Every row gives one point. Examples show where two turns around zero, p and q, send a point. Write where each new point lands after one turn and then the other. Backwards means that the second turn is done in reverse. Each puzzle has new turns, and all numbers are rounded.

Turn p:
[20  6] -> [10 18]
[ 19 -21] -> [28 -2]
[-48  18] -> [-47 -20]
[0 0] -> [0 0]
[ 9 -3] -> [9 4]
Turn q:
[  5 -33] -> [ -9 -32]
[-3 33] -> [11 31]
[13 26] -> [23 18]
[ 0 -1] -> [ 0 -1]
[-16 -25] -> [-25 -16]
Where do these land?
p, then q: [ 20 -16] -> [24 -8]
q, then p backwards: [-29 -11] -> [-21  23]
p, then q backwards: [ 9 27] -> [-22  18]

Turn p:
[10 13 15 24] -> [11 11 25 15]
[-17 -12 -42  -3] -> [-15  -2 -42  14]
[-17   1  15   5] -> [-11 -13  15   6]
[13 14 -5 -7] -> [  1  19  -1 -10]
[ 11 -17  17 -20] -> [ 14 -16   3 -25]
Turn q:
[ 7  8 15 -1] -> [ 11   1  11 -10]
[  3 -33  -7  -2] -> [  0 -24  -6  24]
[-22   2  14   6] -> [-16   3  21  -1]
[-25 -10 -21  11] -> [-28   6  -7  20]
[ -6  15 -13 -13] -> [-11   5 -15 -16]
[43 17 12  0] -> [ 45   8  -3 -15]
Where do these land?
p, then q backwards: [-20 -14   4   3] -> [ -6 -22  -1 -11]
q, then p: [ 19  23 -15   0] -> [ -3  29 -13 -11]
q, then p backwards: [  4 -17  15  16] -> [ 0 -2 14 24]
p, then q: [-12   0   6  15] -> [ 0  4 15 13]
p, then q: [ -3 -16  -9   2] -> [  1  -1 -11  15]
q, then p backwards: [ -6 -24   5 -10] -> [-20 -15  10   5]
p, then q backwards: [ 17  48  -6 -27] -> [-21  53   0  10]

Turn p:
[-19  14  -2 -47   6   0] -> [-10  15   8 -42 -25   4]
[  2 -20  48 -14  10  -2] -> [-20 -22  37   9 -17  18]
[  4  -4 -20  10 -19  16] -> [ 10  -7 -31   1   6   3]
[ -5 -43 -21  36   9 -12] -> [-15 -27  -9  13  46 -22]
[ 13  11 -21   1 -11 -17] -> [ 21   5  -9  -3  -2 -24]
[-12  29   4   9  -5 -25] -> [ -4  29   2  13 -13 -23]
[-22  14  16  -5   1  24] -> [-18  18  -5  -1 -11  27]
[39  0 -4 11 10 16] -> [36 -9  6  9 17 16]
Turn q:
[ -1  38   7 -39 -40 -29] -> [ 12  16  -8 -11 -42 -56]
[ 14 -10  19  -8  -4 -18] -> [ -7 -19  17  -2  -5 -18]
[-22 -18 -12 -20  16  -4] -> [-21  -4 -21 -25   9   4]
[ 3 22 11 15 14 29] -> [ 4 31 19 13  8 18]
[-12  18 -10  27   2  -7] -> [ -3  11 -16  30  -4   7]
[ 19 -22 -17   0   5  -2] -> [ 11 -23  -4  -5  22   0]
[ -3 -27   2  26   6  32] -> [  4 -10  11   1   9  46]
Where do these land?
q, then p backwards: [-13  17  -7   3  17  45] -> [-7 33 -3  2 27 30]
p, then q: [ 25  14 -16 -14 -18  -7] -> [ 26 -16   5   0   5 -26]
q, then p: [  5  22  19   3 -16  -6] -> [  3   1  -3  26 -19 -12]
p, then q: [-17 -22  11  -4 -26 -21] -> [-11 -27 -24  -2 -24   6]
q, then p backwards: [  7 -10   0  18   0   5] -> [12 -8 11  7  3 10]
q, then p: [-24  21 -17  18  29  20] -> [  7  43 -15  -3  19  19]
p, then q: [ 17 -41   9 -25  13 -36] -> [-33 -41  23 -21 -15  -9]

Turn p:
[  7  -8 -21 -16 -21  26  17   9] -> [  0  -4 -41 -15 -16   4   9   0]
[-39 -10  35  12  39 -23 -14  13] -> [-24  -3  55  -5  31  22  -8  15]
[ 33  30  22   1  22 -14  37 -11] -> [ 20  15  27   2  -6 -29  49  -5]
[-31 -13 -26  -9 -20   1 -15 -12] -> [-28  -8 -21   1  -2   7 -31 -18]
[-13 -12  -8 -25  -3   8 -32   2] -> [ -3   8  -8 -20   0  15 -36  -6]
[ 24   9  25  14 -20 -16  15  -1] -> [ 16 -15  17  14 -24 -21  15  14]
[13 32 21 21  5  5 11 -2] -> [ 19   8  19  23 -10   5  28   0]
[ -7 -28 -10   3  15  12 -16 -11] -> [  3 -12  -9  -9  30   9 -17 -10]
[ 14   0 -37  -2 -18   1  -3  12] -> [ -1  11 -39   8  -5 -13  -9  10]
Turn q:
[-27 -13  -8  22   7 -25  -5 -14] -> [-29 -15 -12  27  12 -11 -11   1]
[ 17 -16 -16 -10 -39  -2  -2  35] -> [ -3 -11 -12 -35 -38   0   4  26]
[-10 -15  -8  15  13   0 -18  -4] -> [-10 -15  -5   8  12   8 -22   2]
[-24   9 -14  29   5   8  -8 -33] -> [-15  -7 -12  39  15  25   0 -10]
[ 30 -14 -22   1  -5   8   9  29] -> [ 15 -16 -17 -38  -2   3   7  18]
[ 16  26  13 -34   0  13  -8   7] -> [ 19  37  16 -20 -10   7   0  -8]
[-12  25  29 -37  11  20  33 -28] -> [  7  28  37   5   7  -4  32 -45]
[  3 -11 -33   5  10 -20 -22  19] -> [-18  -3 -28 -18  10   0 -25  20]
[ 7 29 20 -3 -5 10 23 17] -> [19 19 20 -2  0 -3 30 14]
[ 23   9  32 -20  -3 -12   8 -26] -> [ 28  20   5  10 -14 -26   3 -28]
[-23 -28   6  32   4  -1 -11  -4] -> [-14 -35   6  25   6   1 -18   9]
Where do these land?
p, then q: [  1 -28  -3  -5  -3 -29  14 -29] -> [-22  -7  -6   8   0 -35 -24 -16]
p, then q backwards: [ 25 -23 -48   8 -32 -26   9 -38] -> [ 16 -37   1  13   8 -62   9 -32]
p, then q: [-2 31 31 -5 14 30 -1  1] -> [ 37   4  17   2 -12  14  30 -14]
p, then q: [-3 16 19  7 20  8 15 22] -> [14  1 25 -7  7 -2 30  7]
q, then p: [-18  -1  -3 -22   6  26  13  10] -> [ -2  -7  17 -26 -10  14  14 -18]
q, then p: [ 29 -43 -17   9 -19 -15  20 -12] -> [-16 -22 -33 -13  11 -41 -21  -1]
q, then p: [ -8  14  -9   1  24   8 -12  14] -> [ 6 22  9 -9 10 22  5  0]
q, then p: [-11  38 -11   7 -28 -38   5  14] -> [-39  22 -11  29 -19   5  19  22]
q, then p: [ 10  17  14 -15   8  -9 -22  14] -> [ 13  28  13   7 -17   3  -9   7]
p, then q: [-13 -16   6  15  13  23 -15  -9] -> [ 16 -16   9  -5  17  17 -14 -17]
q, then p: [ -9  -5  20   0  -3  22 -27  12] -> [ 24 -10  11  -4 -13  25 -13  11]

Turn p:
[  9  -1   5 -13  25  26  19 -24   7] -> [  5   1  -1 -13  28  33  18 -14  -2]
[  4   7  27   0 -10  -2 -14   7   8] -> [  7   4  23   5   3  -4 -22   2   9]
[-24 -13  17  12 -21  15  -8   9   2] -> [ -5 -17  12   7  -1   7 -19  32   0]
[ -6  12 -24 -21   3 -21   8  12  -4] -> [-13  26 -17 -12 -20 -10   9  -4   3]
[ 11  -3   4  13  -9  13 -19  14  20] -> [ 11  -2   0  27  10  -2 -14   9  16]
[-13  22 -34   0  12 -19  -6  -3 -31] -> [-24  15 -22  -4 -13 -22   8 -12 -34]
[ 23 -14  15  -4  12  20  25  -2  -7] -> [ 34  -6   2 -13   7  25  12  -5  -3]
[ -2  -1   8  17  15   7  25 -11   6] -> [ 6 -7 13 -4 15  7 28  6 -6]
[ 11  -2   6   3 -28   2  -6  -8  11] -> [  0 -12  13  18 -11   8  -9  -7  15]
[-14  -7 -24  -7  -1 -41 -24   6 -12] -> [-23  -1 -22 -12 -19 -41 -11  -6   2]
Turn q:
[ -5  19  -3   4 -20 -15 -12  28 -28] -> [ 14  16  -3   4 -11 -22 -34  14 -18]
[ 19   1  -7  -9  -4  -8 -12  11   8] -> [ 19   6 -13   7  -5  -2  -1   2  15]
[  6  19 -31 -18  -3  -4   1  13   6] -> [ 12  30 -26   9   2   8   0   0  -5]
[-13 -30  11  15  16  28   6 -11 -25] -> [-18 -43  13  -8  16  15  -6   9 -15]
[-16  -1  23 -11 -24   6 -33  -2 -11] -> [-17  -9  -6 -19 -25 -13 -30   6  14]
[-24 -18  -4  36  20   1  -4 -15 -10] -> [-27 -25  17  17  28  -8  -7  -7  -9]
[ -3 -15   0   1  32  -7   9 -11  -7] -> [  2 -12  11  -7  33   7   4 -11   1]
[ -1 -15   9   4  -1   2  26 -10   3] -> [ -4 -12  10 -11   4  -1  25   1 -10]
[ -5   1 -14  -5  11  -9  28   3  16] -> [ 1 19  0  0 19  4 26  1 -7]
[ 22   7  -3  -5 -19  -6  16 -20  20] -> [  8   6  -8   0 -21  -3  32 -19   1]
[ 11   2  18  -7  -5  14 -32  12  26] -> [ -1   0  -1   7 -24   9  -7  13  41]
[ 7 30  0 -5 -1 -3  5  3 -1] -> [ 10  23   6   1 -12   7  -5  -9  -7]
Where do these land?
q, then p backwards: [ 17  -1   3 -48  -6  -6  18  30  -7] -> [  4 -18   9 -21  24   8  27  39 -14]
p, then q backwards: [-24   9  12  15  -1  -1 -11 -14  31] -> [-28 -13  10  24  21   0  -5   4  15]
p, then q backwards: [  0 -10   3  15  -2 -13   3 -22   4] -> [  2 -18  12  14   1  -2   4 -18   2]
q, then p: [  9  -2  12   5  -6 -12 -19 -12 -18] -> [ -5 -20   0  -3  -2 -11 -13 -17  16]
q, then p: [-33  -8   0  -3  12  11  22  48  18] -> [ 19  49   1  -5   8  -8  -3  38 -13]
q, then p backwards: [  7   9  -6  -8  33  -3  -9 -13   4] -> [ 21   4   8 -17   7  14  -6 -16  16]
p, then q: [-10  -4 -16 -14  -2  -3  -5   5   2] -> [-11  15 -15   5   3  -2  -2   3  -2]
q, then p: [ 13 -13  -3  18  -7  42   4 -11 -17] -> [ 13 -37 -18   0  -9  15  -9  23 -11]
p, then q: [ 16   5  -4  22  -9  -9 -13  -8   4] -> [ -2 -16  14   9   4 -21   8 -12   0]
p, then q backwards: [  5  14  -2  -2 -14  -5  10  -2 -20] -> [  6  21   5   5 -14   7  10  -7  -5]

Turn p:
[ -9 -13  31  16  24 -41 -11 -35 -31   5  -6] -> [ 14  -9  30   1 -12 -14 -28 -51 -33  13   4]
[ -7 -14 -16 -12 -17   3  17   7   8 -27   7] -> [-23  -6 -16 -15  11  -6   7  14  -2 -22  15]
[ -6  10 -16 -14   1  -1  11  27   7  18   1] -> [ -5   9 -18   6   9 -11  16  20   3  22  -5]
[ 16  -1   2 -24 -18  17  10   4  11   7 -17] -> [ -9   9 -21 -16   4   7   0   0  32   3  -7]
[ 12 -26  18  32  14 -24  -2 -30 -17  11  19] -> [ 15 -33  38   5  -4 -21 -11 -33  -9  -5  -7]
[-22  17  -4   6  -9  25  -7  21 -27  15   2] -> [  3   7   1  11 -29  10  27  15   4  22  21]
[ -4 -12 -15  -6   6  16 -10   1  21   0 -13] -> [-18   7 -12  19  -1   3 -12  10  12 -10  -7]
[ 10   3  10   4 -10   3  -2  28  18  -8 -15] -> [  6  12  -7 -18  -8  -2 -12  28   9  -3 -11]
[ 10  12   8  22  36  -7   1 -15 -35   3  -7] -> [ 18 -23   8   9 -20  16  -2 -25 -29  17 -16]
[ 23  -7 -20  -9 -21 -22 -16 -20  21 -18   0] -> [ 16  -4 -16   0  33  -5 -23  -5  11 -32  11]
[-35  31   4  19   0  15  20  -3  -5  12  12] -> [ -1  23  14   8 -17   2  46  -3 -16   2  -2]
[ 10   2  -1 -34  -7  15 -11  15  27 -18  17] -> [-16   9  -1  -9  33  21  -7  29  17  -5   6]
Turn q:
[-13   2  43   5 -17  -5 -22  -2 -10   2 -10] -> [-14 -14  23   9 -36  -5 -19 -16   8   4  -2]
[  0 -17 -18  -8  25   1   5  -1  21  23  48] -> [ 11 -11 -46 -35  15   9   1  -1   4   1  26]
[ 31  -4 -19   7  14 -13   2  -8   5 -11  36] -> [ 20  23 -15 -23  11 -10   5  -3 -16  -6  31]
[-13  26  24  -5  12  10 -23  13 -23 -21 -20] -> [-17   9  30  21  -5   3 -41  14  11   0  -5]
[ 11 -13 -24 -23   8 -18  34 -16 -34  13   9] -> [ 12  -4  15 -36  44 -14  20  -7   0  19  -5]
[ 13  14 -13 -13 -20   5  11  -6  -4  26  19] -> [ 12   8  -7 -22  -6   2  22  10  10  30  -3]
[ -5 -13   8  10 -13  29  30   9   4 -15 -16] -> [-21 -12  13  20   4  25  25   9 -18  -3   0]
[-24  -6   7  -2 -27   6  -3  16  24 -13 -25] -> [ -2 -16   1  23 -22  21   1   3 -12 -16 -30]
[-12  10 -28   5  12   2  12 -18  10   8  17] -> [ -6  16 -24 -22  15   5  14   2  14 -11  -3]
[  1  12  37  32   3  -8 -29  24  -1   6 -42] -> [-21 -11  10  49 -30 -35 -24   6   4  -5  -2]
[  9   0  -3 -14  16   9 -16  15  11 -13 -18] -> [ 17  -1  -2  27  10   7 -19  11   0  -7   2]
[ -8  16  30  -3  -7 -12   3  -5   9  -9 -26] -> [ -2 -11  28  12 -21  -5   0   7  13 -21  -9]
[ -2  -9 -21  10  -8 -15   0   6  -7   1  20] -> [  0   8 -16 -20   3  -9   1  -7 -21   5  -7]
[ 11 -18 -23  -2   3   8  -4 -28  -5   4   7] -> [ 10  15 -10  -4  20   6  14 -28   5   8   6]
Where do these land?
p, then q backwards: [ 26  32  34   1  -5  -5   6  -2   1 -24  -5] -> [-12   1 -18 -36 -15 -11   6  -9   1 -21  29]
p, then q: [  6  34  36  13 -35  32  -1 -10   7 -20 -26] -> [ 28  24  24  12 -20  47  15  32   9   6  -2]
q, then p backwards: [  5 -34  -2 -16  16  -2   9  23   3  21  -3] -> [ 27  -7 -26  -8  11 -20   2   5 -21  -2  15]
p, then q: [  3   7  -4 -17 -24 -11 -14   3 -19  -7  11] -> [ 13   2 -16 -22   6   7  -4   5   0  10  26]
p, then q: [-22 -16 -11 -11  19 -16 -18  -5  12  18  -1] -> [-24  10 -14  -5 -11 -30 -15 -11   9 -10  -1]
q, then p: [-24   2 -11   1  25  19   8  15   3 -15  -2] -> [-18   0   0  20 -17  17  -5  24 -17   2   3]
q, then p: [ 30  23  14  20 -31   5  -1   7  23 -32 -12] -> [ 34  -4   6 -41 -22   2  31  14  -1 -10  11]
p, then q backwards: [  5  -6 -29 -15  14   2   9 -10   2  20  -4] -> [ -6 -17 -14  12   7  13  -7   1   1  23 -21]
q, then p: [ -2  10 -10  19 -12 -29 -13  -1 -34  18  -1] -> [ 20  27 -13   3  10 -20 -12 -27 -10  19   8]
p, then q backwards: [-31 -20  -7  -3  11   1  29  -7  14   6  11] -> [ -9  -3  -1  42  -1  -5  17  -3 -17   1 -17]
p, then q backwards: [  5 -17  -6   9   0 -12 -18 -21 -31  -7   2] -> [  9 -31  30  -6   8  -6 -15   1   6  -3   3]
q, then p: [ -2 -14  -5  -3  22  18   4   8  18  22  28] -> [-22 -21  -7  29  20  -3  12  16   8  -1   5]

Turn p:
[ 16   8  29  -5   5  13  22  14  12 -13 -12 -26] -> [  0  20  17 -10 -15 -10  40   9  11   3   0 -17]
[ 14  -2  17  -4  16  19   2 -22  28 -17  20   6] -> [ 25  -8  -1 -14 -31  22  15   3  10 -17 -11  -1]
[ 15  -7 -19 -31 -35 -33  -5  10  43  18   9 -28] -> [ 24  12 -31 -41  -3 -46 -17  10  14  27  14   9]
[-11  10   0  -4   8   1   7 -14  -2  -7   2  22] -> [ -7  -6  -1   5  -8   6  -5  -9  -2 -26  -2   7]
[ -7   1   3  37   8   7 -14   4  25   2  -2   1] -> [  4  -4  19  16 -24  13 -16   9  16  20  -6   1]
[  6  14   3  16 -10  13 -19  -2  -7  40  -3  10] -> [ 13  -8   5  28   2  -8  -5 -29  -6  24 -13  11]
[ -5  -5  13  19 -14   6   6 -31  -7   1   8   1] -> [  9 -21  10   6 -17   1  -1   1 -31  -4  -2  -5]
[ -5   1   5 -33   6  -9   1   9  -4  -5 -34   5] -> [-28   1   2 -18  15 -10  17 -12  16  -8  13  14]
[  1 -14 -35  -2  -8 -20  29  25 -15  -6   1   4] -> [-16  20 -25  10  25 -12  -9  34  -8  -8   9   7]
[ -1 -27 -11  -6  23 -16   0  -5  13  20  18  -9] -> [ 13 -25 -30   2   3   1  -6  13  21   5  12 -12]
[-12  23 -10 -26  18 -12   9   9 -44 -19  -2   3] -> [-29  16  -3  -1  37   0   0 -14  -2 -38  -2 -18]
[ 20  12   3  13 -11  -6 -16   8 -20  -5  -7  24] -> [ 10   9  25  11  24   2  -6  -6  -9  -4 -10  22]
[-13 -11  -8  29 -10  28 -13  16  -6   1   9   5] -> [ -2  12   2  21  -6  30 -12   2 -16  26  -2   2]
[  8   7 -10  16   9  16 -10 -16  -6 -17 -19   3] -> [-14  -9  17  -2   0  15   1   4  -3   0 -31   6]
[-25 -10  19 -18  -6  -7  -2  -4 -10   6  12 -21] -> [ -1  -7  -6 -13   0  -3   1 -15 -11   3  30 -26]
Turn q:
[  2  -2  16  15 -28  -4  12  -1   3   8   4  15] -> [-12 -15  -7  19  -7  -7   7  13  15 -12  16  -1]
[ -6   9  16 -16 -18 -11  19   6  -6   5   2 -23] -> [-13  16  21   1   3 -21  21   1  14   2  10  -6]
[ 31  -2  10  16   2 -24  22 -13  15  -3 -13  -8] -> [  4 -19 -13   7   2 -12  36 -15  -9 -14  -2 -21]
[-24  42   1  13 -19   5 -14  -6  14 -25  11  -8] -> [ -6  20 -16   1  17   5  -8  -3  51  -8 -20   3]
[-25 -16  -4 -13   2  14  10 -13  -4  -5 -12   0] -> [-29  12   0  -3  -2   5  -6 -10 -15   6   3  17]
[-13   5   5   8   9   7   8  14  -2   7 -30  -3] -> [-13  -3  19  16  -3   6   6   0  -8  -1 -25   8]
[-22   2  -1  -6  16  -6  21  -2  -9  16  12  -3] -> [-18   8  18  -4  11  20   7   6  -6  11  12 -12]
[-12   9  17  14   4  11 -45   7 -18  -1   4   9] -> [ 10   9  -1  18 -15   4 -43   8  14   8 -17 -11]
[ -6  -8  -4  14   3 -15  22  10  31 -28   7  -5] -> [ -9  -7  -4  -9  33  -1   7 -10  -2 -38  -1  -3]
[ 25 -13  18 -24   6 -11  15  -4   4   7  -1   1] -> [ 10  -9  11   5  -3 -15  17 -20 -15   5  26  -6]
[ 19 -15   6 -11   0  42  -4  -5  -7  -2  14 -19] -> [ 17  28   2 -11 -36   3  -3 -10  -8 -13  15  12]
[-19  -8 -33  10   2 -15 -35   3 -24   1  14  14] -> [  1  -3 -16 -18  11   4 -38  35  -6  21 -10  -7]
[ 48  11  -9 -27  11  23   3   5 -16   7 -21  18] -> [ 45  -2   2  16 -16   1  21  -6 -21  24   3  31]
[  2 -14 -37   6  10 -17 -35   0  20  12  11  12] -> [ 14 -35 -12 -37   7   8 -27   9  -4   9  -8  -5]
Where do these land?
q, then p: [ 11 -10  36  19  -8  -3   2  24  -8   2  13  -6] -> [ 15  18  32 -13  -1   0  -8  23  -5   5   6 -20]
q, then p: [  0 -10  -2   8 -18   6   7  -1 -28   9   5  -6] -> [ -1  31   0   9   6 -10 -12  -2  -6   3  12  -3]
q, then p: [ -6  -4 -18 -37   9 -14 -11 -22   3   5  15   4] -> [ 17 -19 -35   0   8  -5   0 -29   8  -2   0  -6]
p, then q: [  7  18  16   4 -18 -11  19  18  16  20 -27 -11] -> [-13 -24   5  11  22  -9  17   8  22   6  11 -29]
q, then p backwards: [  5 -13 -34  -1  23 -11  -2  -3 -10   3  15   4] -> [  6 -27  -8  -5 -20   2 -13  -7 -11 -16  16 -16]
p, then q: [ 22 -14  14  28 -14  13  11   2  11  24   8 -33] -> [  7 -17  22   0 -21 -15  36  30  -3  -4   2 -17]
p, then q backwards: [ -8  31  -4  -2 -11 -14 -27  -1  18 -33 -28   0] -> [-38  -9  -5 -21  -5  15 -20  18  17   7   1 -32]
p, then q: [ -7  43   1  -5  -3  -8   6  -9  18 -38  -6   8] -> [ -6  13  -9  20  19 -32 -11 -26  28   7  -7  14]
q, then p backwards: [ 15 -24  17   3  -2  20  15  17 -11  -6 -10 -13] -> [ -2  18  17   9 -19   2  30  -7  -3  -9   4  17]
p, then q: [-36  14  -7  -2  -2 -15  -3  -6  28 -27  -8   7] -> [ -8   6  -3  -5   7 -21 -36  -9  34   4   6  14]
q, then p: [-12  -3  -3 -10  30  12  -8  -8 -21  19   6   3] -> [  7   3  -1  11   3   1  11 -35 -15  21  -8  -8]
p, then q: [ -6  -1 -24 -17   7  16 -13   2  -1   6  16  22] -> [  5  -3 -25 -11  -6  21  -7  -2  -5  10 -13  24]
p, then q backwards: [ 15 -27   9  11   6  10   3 -11 -16  15   2  20] -> [ 19   7  -7   6   9  -1  20   8   3   6 -13  32]
